Each row of a before or after table is a point. One or more steps were done to the points. Then noise was added and the rows were shuffled. The steps act on columns, c1 being the first. Write out the steps. A step turns or swaps two columns, mirrors them in a line or flattens them onto one, adds a multiple of one to another, or multiplies or shifts one. Angles are multiples of 10 degrees, from the lower column toward the higher: turns from -170 to 170, lines from 10 to 170 but not 90. Use the fewest steps. Two steps may share a column if one is a turn and the other turns, adds or multiplies; they go together, in the order done. Otherwise the lowest column goes first.

Before (12 x 3):
[[-16 -24  22]
 [ -4  15  18]
 [ -1  10   0]
 [ 37  32  10]
 [ 27   4 -26]
 [ -8  -4  -2]
 [ 35  15 -23]
 [-13  -1  10]
 [ 21   6 -26]
 [ 34 -14   2]
 [-23   6  15]
 [ 24   2   5]]
After (12 x 3):
[[-26  17  22]
 [ 22 -73 -16]
 [ 10  96  36]
 [ 19  43  -4]
 [  2 -41  33]
 [ 14  18 -22]
 [-26  12  28]
 [  9  -5 -13]
 [ -2 -12  -8]
 [-22  45  36]
 [  5   6  26]
 [  0  30   0]]
Steps: swap c1 and c3; multiply c2 by 3

Before:
[[-19  -6  -2   7 -18   5]
 [  3   3  32  -7 -19   2]
 [ 37  21 -12 -14 -17 -16]
 [ 24 -15 -17 -19 -34 -15]
 [ 34   1 -18   9 -27  15]
 [ 16  -7  16  -8  24 -16]
 [ 16   0  -9   1 -22 -10]
 [ 28  -4  30  42 -13 -28]
 [-95  24  -7   3 -25   4]]
After (9 x 6):
[[ 38  -1 -32 -22 -54  27]
 [  2  -3  79 -11 -21   1]
 [ 34 -13 -45  15 -62  -9]
 [ 17  17  40 -13   9   4]
 [ 16   8 -24   2 -38   6]
 [-97 -19 -17   5  70  16]
 [ 29  24  74  66 -40  15]
 [-19   0  -5  12   1  -7]
 [ 23  21 -43 -30 -57  -2]]
Steps: add -1 times c1 to c5; turn c2 and c6 by 130 degrees; multiply c3 by 2.5; multiply c4 by 1.6

Before, 8 rows:
[[ 58  26  -7   2  35  26   0  11]
 [ -9  37   7  -5  12 -11  36 -37]
 [-59 -15  28  19 -27   2  13  64]
 [ 13   2   2  38  -6  42   9  -1]
 [-74 -18   4  10 -82 -13 -29  62]
 [ -8   3 -37  37  20 -15  20  -2]
 [  8 -31  95 -35 -14 -63 -20 -45]
 [-35  -2 -35  -6  35  14  18 -26]]
After, 8 rows:
[[ 61  22 -30   3 -21  17   8  16]
 [-13   9  -8  93 -37   7 -19  -3]
 [-42  -9  22  43  37 -42 -16  60]
 [-15  49 -16 -15   9   6 -22 -38]
 [ 38   4   3  96   2 -23  -5  -5]
 [-19   3 -19 -14 -43 -31 -18 -22]
 [-30 -32 -16 -87  89  52  10 -43]
 [-65 -25  82  20  31 -38  21  62]]
Steps: mirror c1 and c6 in the line at 20 degrees; mirror c2 and c7 in the line at 10 degrees; turn c3 and c5 by 110 degrees; multiply c4 by 2.5

Before (14 x 11):
[[  1  -3 -13  -8  -4  -6   2 -16   3   4 -21]
 [ -7  -4  -4  21   7   8  -2   1   6   3   6]
 [ 32   0   2 -10  -1   5  29   1   2  -5   2]
 [  3 -11  -4   7  16  -5  19 -12   1  16  -1]
 [  3  15  -4   1  10  -1   1  18  13   1 -26]
 [ -3  19  -3  16  -5  -8  -6   1   8   9  11]
 [  4  10 -13  14  -8 -10   7  -6 -15  -1 -11]
 [  4  -7   3  -3   4 -13  13   3   0 -14 -10]
 [ -9  -1  -7  13  11 -11 -21   1  -3   6   0]
 [ 13 -19   8   9  -1  -9  -1 -10  -5  15   7]
 [ -1   7  -7   0 -11  -4   7   9  -6  -1   2]
 [ -5   6   9   5   8  -2   6  11  -7  36  -5]
 [  3  -7 -12  -5   2  -8   2   1  -5  31   3]
 [  5   6   0  18  -2  -7  10  17   7  26  -1]]
After:
[[  7  19  -1  15   1   0   6   6  13  50  27]
 [ 28 -15   1 -10  15  -4 -25   2  -1  34   4]
 [ -2  -2 -14  -8   6   3   1 -24   5  45 -31]
 [  0  -6 -12  -4  -3   8  -3   2   1  69   8]
 [  0  -9   3  -3   5   8 -16  -3   9  25 -33]
 [-11  -1  -2  19  -6  -9  -2   3  -1  44  13]
 [ 11  13  -5   1  -7  -8  -7   0  11  42 -96]
 [  6   3   0  18   7   1  -9  15  11  65 -29]
 [ 10   6 -13  13  11  17  -3  -9  -7  40 -20]
 [ -6 -10  -4   6  -3   3 -23 -10   2  58  16]
 [  2 -23   7  10   0  10   1  -4   4  60  30]
 [-10   5  -6  13 -21  11  12   2   5  47  -1]
 [  0   5  -6  -2  12   7   0   8  -2  40  -9]
 [ -1   9  10   6  -3   5  -9   9  -4  75 -30]]
Steps: turn c1 and c2 by -30 degrees; turn c5 and c7 by -150 degrees; mirror c6 and c9 in the line at 110 degrees; turn c8 and c11 by -30 degrees; multiply c11 by 3; shift c10 by 40

Before, 8 rows:
[[ 65  38  -8 -26  -6 -10  -2   3  10   2   0   5]
 [ 19  13 -31  -4  -6   2 -11  11 -16 -11  25   2]
 [ -6   7  20 -31  19  -1  -9   6  -5 -12  31  10]
 [-11 -17 -21  36 -26  36  26   8 -28 -15 -31  29]
 [ 25  19 -35  -8 -23 -17  10  24 -34  13 -10  -4]
 [ 30 -13  27 -26  24 -11  12  -7  20 -37  29  -6]
 [  3 -11  33  14 -20  13   0 -35 -10 -42 -13   1]
 [ 24 -12  15 -36   8 -14 -21  -1  28 -27  10  -2]]
After:
[[-29 -17 -37  -7  24   4 -17  25  -8  28  34  21]
 [-24  25  13 -25 -23  12 -15  -4  28 -37 -21  17]
 [-27 -16 -27 -17   8  12  17  31 -23  15  19  10]
 [ -2 -13 -41  36 -19 -12   0   5   6  32 -16  -7]
 [-63  50   1 -16  -5  15  -8  22  -8  -7   3 -11]
 [-20  16 -10 -11  -6   0   7  -1  24 -33  18  -7]
 [  6  10 -12 -22  18  12   9  24  17  21  28 -28]
 [ 15 -23 -15  12 -26  -3 -23 -35  15 -21 -40 -95]]
Steps: turn c1 and c7 by -170 degrees; multiply c2 by 1.3; swap c3 and c10; mirror c4 and c8 in the line at 150 degrees; multiply c12 by 3; turn c6 and c12 by -160 degrees; mirror c9 and c11 in the line at 80 degrees

Before:
[[ 14  36   3  -7  12 -15  45   1  -9  10  10  15   9  14 -14  -9 -24   1]
 [-15   1  -9 -15   8 -17  19 -24  -7 -10 -13 -12 -27  -8  12 -13  -1   8]
 [  6   5 -13 -29   1   1   2  18 -13  -4   9  75   0   5  18  23  53  -4]
 [ 41  31 -39   0 -29  -7  -6  27  -2 -37 -28  46  27 -40  27 -13  28 -15]
 [ -3  20 -61 -24  53  20 -11 -28  -3  11  12   2 -24  14  31  39  28   3]
 [-33 -21  14 -20 -21 -24 -23  12  13 -19   5 -17  36   1  14  -9   1  36]
 [ 62   1  -5  -5 -14 -10   1  -4   1 -15 -10  20 -15 -34  -1 -21  21   8]
 [-18  -2 -64  14  36 -46 -41   9 -16  -4 -11 -38  -3  13  -7 -16  -4 -28]
 [ 48 -21 -33   0  20  16  14  -8  37  25  -6  14  23  18   0 -27  13 -39]
 [ 22  14 -55  -9  28  15 -27  37  30  15 -27  -5  10  -2  28  21  15 -49]]
After (10 x 18):
[[-18  -4  10   8 -70  31 -15   8 -42  13 -14 -39   0 -33  -8 -18  -5 -31]
 [ 22  15  14   1 -68 -15  30  36 -26 -19 -28  -6 -11   8  33  20  16 -48]
 [ 38  33  49 -25 -35  28  -1  28  -5  28 -30  46   5  27  52 -15  27 -14]
 [  4   4   7 -23 -16  -2 -15  20   2 -14   7  77 -15  -4  16  24  53  -6]
 [-15  -1   0 -20 -15  19  -7 -25  17  -4 -13 -13 -39  -1 -25 -16   2   8]
 [-33 -21   7 -27  40  19  13  14 -25   2   5 -15  26 -12  52  -9   3  33]
 [ 62   4  14 -17   7  24   3  -5   2   7 -11  21 -15  23 -17 -20  22   7]
 [ 46 -20   6  15 -25 -20  35  -8  12 -19  -6  13  24  -2  28 -26  13 -40]
 [ 14  36 -11  -1 -33   7  -8  -2  44 -13   9  14  20 -20   1 -10 -25   0]
 [ -3  22  -2 -15 -98 -26  -4 -28  -8 -23  13   1 -48  -3  -9  41  29   0]]
Steps: turn c3 and c5 by 130 degrees; add -0.7 times c2 to c5; mirror c4 and c10 in the line at 20 degrees; turn c6 and c14 by 150 degrees; swap c7 and c9; multiply c13 by 1.6; turn c13 and c15 by 50 degrees

Before:
[[ 37 -27 -16  42  35   5   7   8   0   6 -19 -26 -24  22 -47   5 -23  30
    5  11]
 [-23 -14 -24  28 -21 -46  19  -5 -42 -24  22 -50 -10  -4  33 -16 -13   2
   72   2]
 [ 22 -32 -16  17  22   2  28   3 -19  25 -57 -35 -43  32 -27  38 -18  16
   -1  -5]
 [ 39 -17 -20 -10   1  20   5  36  23  20   6 -11 -23  -5  12  44 -13   2
  -29  44]
 [ 14  -7  21 -29  -5  20   3   9  23 -42  -2   1  21   0 -15  -8  27 -30
   -8 -23]
 [-21 -32  16  29   4 -34  33 -31 -37 -25  40 -31  -3 -19  36  -2  10 -21
   58   5]
 [  0  23 -12  44 -19 -21  15 -22  13 -20  36 -25  37 -19  35 -20  40 -23
   16 -18]
 [ 41  23  33  -6  27  17 -10  27 -34 -35 -19  32   5  20 -30 -20  54 -33
  -21 -34]]
After (8 x 20):
[[ 31  30  19 -40   0 -23  18 -30  13 -19  35 -26  36 -20  36  -2 -25  -1
   27 -20]
 [ 15  -1 -32   0  36  16 -10  -2 -32 -34 -19  31   5  20 -31   1 -67 -43
  -31 -35]
 [ 21 -27 -10 -33 -19 -35  34 -37 -38   5  39 -30  -4 -20  35  17  10   4
   74 -23]
 [  7   4  29 -23 -25 -47  17  -5 -41   2  22 -50 -10  -4  33   5  26   6
   94 -24]
 [-41 -43  24 -37   7   5   7  25  -1  11 -20 -25 -24  22 -46  24 -14  18
    3   9]
 [ 13  -2 -25  26  -9  21   4 -12  22 -22  -1   0  21   1 -16  10 -30 -29
  -18 -42]
 [-28 -40  19 -14  -3   1  27  14 -18  -6 -56 -35 -42  32 -27  57  -5  10
   -2  25]
 [-35 -14  18  14  -9  21   5  29  24  44   8 -14 -23  -3  12  62 -19 -23
  -40  20]]
Steps: turn c1 and c17 by -130 degrees; turn c2 and c5 by 40 degrees; turn c3 and c4 by -170 degrees; add -0.5 times c6 to c19; turn c8 and c18 by -40 degrees; swap c10 and c20; shift c16 by 20
